Each row of a before or after table is a point. The points were changed in one or more steps. Then noise was added and the rows were shuffled. The steps act on columns, c1 being the first. What was done? A step turns or swaps two columns, mirrors them in a line or flattens them onto one, adds a multiple of one to another, or multiplies or shifts one. Angles are multiples of 10 degrees, from the lower column toward the higher: turns from -170 to 170, lines from 10 to 170 but not 90. Use the fewest steps. Two steps may share a column if one is a turn and the other turns, adds or multiplies; they go together, in the order done. Otherwise the lowest column goes first.
In the rows, 128 means zero.

Before (10 x 3):
[[156  52  64]
 [138 170 141]
 [184 191 145]
 [158  68  83]
 [149 177 140]
 [171 133 160]
 [179  97  65]
 [178 156 149]
 [148 186 155]
 [160 154 141]]
After:
[[ 99 134  83]
 [ 58  97 170]
 [101 154 106]
 [ 81 191  93]
 [ 88 159  93]
 [112 178 110]
 [ 78  51 179]
 [118 187  95]
 [123 170 113]
 [ 84  70 160]]
Steps: turn c1 and c3 by -160 degrees

Before:
[[146  59 154 152  54 137]
 [193  89 143  94  76  96]
 [110 142 144 170 141 166]
 [ 85 151 148 113  96 143]
 [165  98  68 244  21 127]
 [114 125 114 127 148 133]
 [137  85  76 169  61 153]
 [ 74 172 206 130 129 140]
 [141 149 168 102 107 174]]
After (9 x 6):
[[182  86  70 156 132 152]
 [234  89 154  86 119  95]
 [191  95  69 220 146 132]
 [214  62 152 138 127 138]
 [120 150 154 100 124 172]
 [ 64 151 142 109 125 145]
 [ 32 174 198 131 128 139]
 [ 96 142 130 170 136 166]
 [116 126 114 131 128 132]]
Steps: add -1 times c2 to c1; add -0.3 times c6 to c3; flatten c4 and c5 onto the line at 10 degrees

Before (11 x 9):
[[ 89  84 145 139  92 122 161 166 190]
 [183  68 144 112 135 108 165 117 170]
 [189 124 170 183  84  46 161 138 201]
 [131  92 138 162 151  47 149 186  91]
 [122 117  53 203 148 119 124 120 193]
 [100 118 168 121 153 123 116 105 196]
 [127 138  80  69 147  47 115 224 128]
 [113 125  62 142  73 118  70 123 159]
 [143 151 135  75  58 123 189 188 165]
 [194 144 155 103 100 109  75 193 110]
 [198 177  61 131 144  47  84 120  99]]
After:
[[148 103  79 107  57 121 171 204 160]
 [ 86 169 141 116  90 115 153 173 196]
 [120 140 174 223 145 115 122 119 192]
 [185 190 120 109 133 106 135 135 171]
 [127 116  57 157 146  51 165 197 127]
 [129 163 166 131 147  41 158 177  93]
 [193 107 114  96 100 106 141 155 109]
 [113 131 120 197  71 116 110  95 158]
 [188 137 193 107  86  48 140 148 197]
 [198  83 105 194 143  46 117 103 101]
 [ 96 135 137  86 155 129 115 106 197]]
Steps: multiply c2 by -1; turn c3 and c4 by -70 degrees; flatten c7 and c8 onto the line at 60 degrees

Before (13 x 11):
[[115 119  80 142 147 129 114  64 145 180  74]
 [122 110 101  99 151 170  56 171  78 114  60]
 [184  96 111  78 179 170 120 150 160 161 108]
 [145 150 158  83 125 101 141 131 124 137  58]
 [203 161 126 161 156  47  65 161 135  91 145]
 [196  98  74 177  82  69 137 149 105 159 101]
 [108 128  95 154 104  70  90 137 147 114 171]
 [151 208 116  87 158 166 180 141 118 190  79]
 [131 175 186 203 163 150 144 110 189 137  89]
 [188 219 118 123  59 166 101 159 105 137 101]
 [101 168 148 101  62 166 183  81 141 106 145]
 [ 83 108  97  72  64 122  92 149 143 145 143]
 [189 116 208 205 103 113 148  72  73 166 107]]
After (13 x 11):
[[164 211 116  85 161 164 130 139 116 191  82]
 [ 99 133  93 151 102  69 127 135 146 114 168]
 [238 100  68 179  83  66 129 148 106 157  99]
 [ 89 173 144 108  59 170 127  82 141 107 143]
 [215  95 115  78 181 167 133 146 161 158 111]
 [224 116 206 211 103 110 123  69  71 165 109]
 [222 215 113 125  57 169 125 157 108 138 101]
 [122 108 104 103 152 166 127 167  77 118  60]
 [251 160 128 154 158  47 135 166 135  93 143]
 [ 58 106  98  76  65 121 127 150 150 148 138]
 [132 174 190 198 163 149 128 112 193 140  92]
 [157 148 157  80 121 100 129 130 123 142  59]
 [109 122  81 145 150 130 128  63 147 177  73]]
Steps: multiply c1 by 1.6; multiply c7 by 0

Before:
[[108 117  57 135 175  86 157 131 125  64 199 178 207 119]
 [101 120 129 207  99 148 152 121 149 144 172 132 119 142]
 [167 194 146 155 183  83  98  87 166  98  92  96 139 111]
 [ 57 109  63  86 170 177 182 147 111  55 183 146 187 148]
 [176 199 134 129 159  58 209 122 119  76 153 178 128  71]
 [122 130  86 159  97 187 107 103 127 109 186 191 120 146]
 [111 105 165 144 154 101 134  11 138 101 127  73 112  99]
 [127 129  75 224 137 195 128  82  94  95 118 154 121 202]
 [ 73 147 163 176 130 121  98  63 101 124 112 133 136 135]
 [144 147  75 188 129 136 105 152  72 106 171 146  89 161]
 [161 189 147 132 149  76 152  34 113 125 105  61 178  59]
 [139 102 103 209 122 173 124 142 103 137 128 184  94  98]
 [126  92 131 108 155 139 159 136 106  58 193 151 214 152]
 [140 150 141 180 175 141 132  85 115 172 165 154 106 122]]
After, 14 rows:
[[ 90 103  89 160 143  92 132 116 128  99 203 179 148 105]
 [135 116  76 188 110  88 136 148  72  98 150 152 115 121]
 [129 154 137 178  87  93 150  86 116 167 154 152 138  82]
 [104 106 131 204 151  93 120 130 154 161 159 122 149 101]
 [177 138 149 157  40 146 133  69 165  84  73 119 174  70]
 [ 87 176  56 136 111  49  66 144 126  95 115 160 235  81]
 [144 119 131 129  53  84  33 112 119 146  71 197 159  31]
 [191 117 145 134  65 129 109  17 116 143  70  85 205  19]
 [ 57 175  63  86 125  89  40 169 113 107 193 110 220 102]
 [114 133  76 222 126 158 105  87  94 103 191 156 151 161]
 [143 161 163 145 136 119 105   8 134 108 105  72 143  61]
 [ 75 120 161 178 112 141 150  80 102 106 116 105 166  96]
 [103 136 102 212 155 144 137 147 104 134 170 184 123  57]
 [114 167 130 109 146  70  62 144 105  95 161 147 248 116]]
Steps: turn c1 and c12 by 30 degrees; add -0.3 times c1 to c8; turn c2 and c5 by -120 degrees; turn c6 and c11 by 70 degrees; mirror c7 and c10 in the line at 70 degrees; shift c13 by 30; shift c14 by -40
